Every row gives one point. Each copy is the shape, with its points in the same order, turned, moved and blurred by noise. Say if it was mirrored as well.

Shape:
[[70, -4],
[-33, -20],
[39, 9],
[22, -55],
[-3, 29],
[-53, 47],
[-24, -57]]
Copy 1:
[[-45, -34],
[48, 12],
[-27, -6],
[23, -47],
[-6, 38],
[25, 79],
[63, -23]]
Copy 1 is: mirrored
Copy 2:
[[-47, 44],
[-13, -52],
[-31, 28],
[-72, -24],
[17, 1],
[53, -36],
[-46, -60]]
Copy 2 is: mirrored
Copy 3:
[[68, 31],
[-15, -23],
[39, 28],
[44, -38],
[-10, 28],
[-66, 26],
[6, -59]]
Copy 3 is: only turned
Copy 4:
[[-87, 7],
[10, -32],
[-54, 10],
[-50, -55],
[-6, 22],
[45, 28],
[-6, -66]]
Copy 4 is: mirrored

Shape:
[[58, -56, -13, -44],
[-38, 1, -33, 18],
[-47, -29, 44, 2],
[-44, 30, 19, -21],
[27, 45, 42, 43],
[-17, 44, 36, -39],
[0, 2, -53, 6],
[-5, -52, -11, -60],
[58, -58, -57, -67]]
Copy 1:
[[-75, -23, -39, 23],
[12, 63, 13, 51],
[7, -10, 42, 79],
[21, 21, 62, 18],
[68, -18, -15, 0],
[8, -10, 63, -15],
[-11, 67, -15, 26],
[-74, -4, 17, 38],
[-106, 14, -48, 0]]
Copy 1 is: only turned
Copy 2:
[[13, 30, -53, -82],
[-9, -43, 8, 6],
[-66, 5, 28, -27],
[-29, 19, 19, 29],
[30, 28, 81, -21],
[-14, 53, 21, 25],
[23, -36, -16, -11],
[-31, 16, -58, -39],
[30, 14, -94, -71]]
Copy 2 is: only turned
